Rows are points. Each copy is the shape, with its points in the same order, turned, moved and blurred by noise. Is it also mirrored, or only turned?
In the rows, zero is written as 128.

Shape, 8 rows:
[[163  88]
 [166 129]
 [170 115]
 [176 101]
 [124 185]
 [123 146]
 [ 65 100]
 [ 98 182]]
Copy 1:
[[142  95]
 [108 105]
 [134 104]
 [139  95]
 [ 69 168]
 [102 145]
 [171 202]
 [ 74 177]]
Copy 1 is: mirrored
Copy 2:
[[170  87]
 [179 128]
 [177 109]
 [189 104]
 [143 193]
 [136 151]
 [ 81 115]
 [111 184]]
Copy 2 is: only turned
Copy 3:
[[170  98]
 [148  93]
 [159  86]
 [163  93]
 [ 76 114]
 [104 128]
 [135 200]
 [ 71 141]]
Copy 3 is: mirrored
Copy 4:
[[178 106]
 [139  83]
 [156  85]
 [172  89]
 [ 70 108]
 [113 124]
 [136 195]
 [ 67 136]]
Copy 4 is: mirrored

Shape, 7 rows:
[[152 103 164 105]
 [218 109 143  60]
 [179  77 124  97]
 [132 160 126 105]
 [121 177 108 122]
 [ 85 169  96 139]
 [182 103 145 146]]
Copy 1:
[[109  86 151 114]
 [121  49 128  40]
 [139  68 173  72]
 [120 139 109  99]
 [134 161 102 106]
 [136 195 124 135]
 [155  73 145 124]]
Copy 1 is: mirrored
Copy 2, 7 rows:
[[142  72 152  97]
 [191  48 167  47]
 [198  67 138  98]
 [147 149 162  89]
 [136 175 139  81]
 [136 188 127 118]
 [145  77 108  88]]
Copy 2 is: mirrored
Copy 3:
[[ 90 127 181 169]
 [126  76 226 182]
 [107 100 160 195]
 [135 129 162 111]
 [152 140 141  92]
 [135 145  97  88]
 [130 149 168 197]]
Copy 3 is: only turned
Copy 4, 7 rows:
[[154 151 163 120]
 [156 200 138  58]
 [174 140 133  76]
 [ 88 144 132 125]
 [ 74 135 110 137]
 [ 61  92 115 155]
 [171 150 114 133]]
Copy 4 is: only turned
